Each point is reached from the start by the listed moves, each made once or not at all, plus a little noise. Say if it took an odd or an even number of moves. Then give how often each move was made.

Moves:
(1): [65, 7, 7, -19, 17, 10]
(2): [24, 97, 3, -1, 12, 15]
(3): [-12, 0, 39, -11, 13, 4]
Start: [5, -29, -39, 43, -19, 8]
Points:
[84, 75, 10, 13, 23, 35] => odd (1, 1, 1)
[72, -20, -29, 22, 3, 17] => odd (1, 0, 0)
[17, 68, 1, 27, 7, 26] => even (0, 1, 1)

Moves:
(1): [73, 12, 12, 4, -6, 4, -1, -23, 3, 15, 4, -16, -8]
(2): [-9, 61, 3, -3, 11, -7, 1, -1, -10, 0, 6, 10, -2]
(3): [2, -8, 68, 5, 10, -22, 0, 5, -14, -7, 14, -13, -13]
(4): [-7, -5, -15, 73, -14, -4, 9, 0, -4, -10, 24, -13, -3]
(5): [10, -15, -16, 13, 69, 8, 8, 9, 27, 2, -6, 7, -18]
(6): [4, -2, 20, 12, -1, 51, 6, 17, 0, 14, -10, 7, 0]
(7): [2, 1, 9, -1, -3, -7, 57, 4, 1, 1, -1, 7, 4]
(8): [20, 4, -14, -8, -9, -7, -2, 64, 0, -3, 3, 13, -7]
(9): [-2, 15, 2, -11, -16, -3, -11, 1, 76, 5, -3, 4, -4]
(10): [-6, -6, -6, 17, 8, -16, -13, -1, -1, 66, 6, -10, 22]
(11): [-7, -3, -16, -18, 1, 10, 7, -3, 3, -1, 80, 7, 18]
(12): [3, -2, 6, 9, -4, -9, -5, -12, -5, -1, -1, 46, -1]
Start: [8, -22, -17, 6, -8, 1, -2, -29, -9, -43, 16, -6, -11]
Points:
[85, 42, 44, -11, 1, -27, 8, 0, -35, -41, 121, 37, -30] => even (1, 1, 1, 0, 0, 0, 0, 1, 0, 0, 1, 1)
[100, -22, 42, 14, 45, 24, 53, 43, 85, 40, 107, 2, -22] => odd (1, 0, 1, 0, 1, 1, 1, 1, 1, 1, 1, 0)
[85, 46, 49, 64, -32, -52, 54, 25, 46, -45, 61, -13, -47] => odd (1, 1, 1, 1, 0, 0, 1, 1, 1, 0, 0, 0)
[105, 5, -7, -15, -45, 48, 60, 34, 77, -11, 79, 21, -13] => even (1, 0, 0, 0, 0, 1, 1, 1, 1, 0, 1, 0)
